Rows are points. To make a cloud, some directions were put in groups of two or more. Within a group, all points are equally far from the middle, so they leave a hole (a ring in 2 directions, a hollow ball in 3). The other directions are filled evenly. Then the cloud was stretched, turned, moved and blurred a little. How many holes are there, and how many directions does each take, smallest first?
(in the rows, 128 means zero)

Cloud (13 x 2)
[[ 90 124]
 [ 90 181]
 [195 111]
 [196 129]
 [ 89 128]
 [115 203]
 [112 202]
 [110  93]
 [ 84 157]
 [ 84 162]
 [144  73]
 [123 205]
 [157  73]]
Holes: 1 (2)

Cloud (21 x 3)
[[108 100 203]
 [143 172  93]
 [137 164 129]
 [207  86  49]
 [ 93 167  94]
 [194 141  86]
 [144 145 143]
 [ 82 161 217]
 [136 126  61]
 [ 56 133 162]
 [140 116 169]
 [152  90  72]
 [131 178  70]
 [162  93 178]
 [180 161 106]
 [194 153  98]
 [ 77 152 175]
 [ 74 118 158]
 [169  56 167]
 [ 64  88 132]
 [166 180  71]]
Holes: 0

Cloud (20 x 3)
[[155 168 186]
 [130 185 122]
 [151 148 215]
 [120 182 162]
 [134 183 107]
 [ 60 106  97]
 [ 61 140  88]
 [ 52 109 151]
 [ 78 117  67]
 [150 171  88]
 [136 171  77]
 [104 143 219]
 [174 169 131]
 [ 99 143 215]
 [ 80  80 160]
 [ 76 171 149]
 [ 81  80 128]
 [ 62 119  84]
 [123  78  97]
 [ 67 146  79]]
Holes: 1 (3)

Cloud (28 x 4)
[[109 149  54 163]
 [140  53 133 117]
 [100 126 192 138]
 [ 93 168  75  63]
 [ 73  92 140 152]
 [ 72 134 148 167]
 [ 93  80 161 109]
 [ 68 133 121 173]
 [162 192  92  84]
 [ 84  94 140  72]
 [150 101  87 206]
 [127 154 185 164]
 [124 137  62 185]
 [210 112 161  97]
 [138  75  79  98]
 [179 159 187 137]
 [148 114 123  43]
 [175 192 100  90]
 [ 50 171 137 104]
 [ 74 167  70 141]
 [ 68 193 142  83]
 [192 168 110 174]
 [159 184  70 103]
 [148 164 149  41]
 [205 153  91 158]
 [214  91  96 141]
 [ 97  93 112  64]
 [165  99 185  86]]
Holes: 1 (4)

Cloud (29 x 4)
[[140  78 125 107]
 [ 76 174 133  94]
 [108  52 117  81]
 [118 171  32 170]
 [166 156  47 184]
 [ 82 114 115 179]
 [124 178  90 181]
 [113 104 191  97]
 [ 93 126 180  68]
 [ 83 141 184  66]
 [177 200 148 116]
 [185 189  79 166]
 [130 126  67 185]
 [100 141  63 108]
 [119 221  85 171]
 [ 82 102  71 180]
 [ 93  62 105  80]
 [ 82 169 124  93]
 [168 138  97 151]
 [148  78 104 140]
 [143 171 120  75]
 [119 202 105  85]
 [162 138  64  84]
 [183 211 129  87]
 [105 171 169  67]
 [ 90 141  50 150]
 [ 86 129  51 160]
 [ 91  80  88 184]
 [124 120 131  76]]
Holes: 1 (2)

Cloud (46 x 6)
[[106 204 116 160 181 103]
 [ 54 118 148  51 104 107]
 [ 78  23  97  53 118 111]
 [119 165 147 133 154 129]
 [ 97 172 104 119 178 124]
 [151 100  85 104 158 109]
 [109  93  60  42 115  79]
 [105 116  69 100 126  14]
 [110  99 189 118 191 135]
 [ 73 156 153 161 149  87]
 [ 94 161 116  97  58  83]
 [ 99 137  66 116 182 106]
 [138 101  72 108  61  83]
 [ 99 142 129  77  89 137]
 [179 127 109  38 116  86]
 [ 88 181 101 125 187 119]
 [ 81 115 161  92 128  66]
 [162 135 144 131 199  23]
 [180 127 148 187 193  78]
 [125  95  60 178 157  93]
 [134 113 177 157  53 142]
 [169  80 109 179 180 105]
 [ 85  90 120 214 189 160]
 [158 145 102 127 197  61]
 [ 98  62 149 111 139 119]
 [143  45 110 133 199 137]
 [103 106  77  53 108  93]
 [ 81  79  76 131 172  32]
 [ 84  83 138  46 134  83]
 [ 96 144  64 106 101  57]
 [145  68 128 144 137 152]
 [122 103  32  62  86  89]
 [116 106 141 198 154  89]
 [ 77  79 111  62  68 148]
 [110  56 198  86  79 168]
 [136 108  34  86 158 111]
 [103  85  54  80  90  72]
 [119  45  77 105 150 131]
 [ 72 147 150  80 186 157]
 [ 52 131 130 149 169 153]
 [ 87  46 195 124 182 131]
 [148 100  66  94 224  95]
 [109 130 142 124 227 116]
 [147 108 153 132  86 184]
 [189 100 133 115 174 142]
 [ 92 102  99 147 167  58]]
Holes: 0
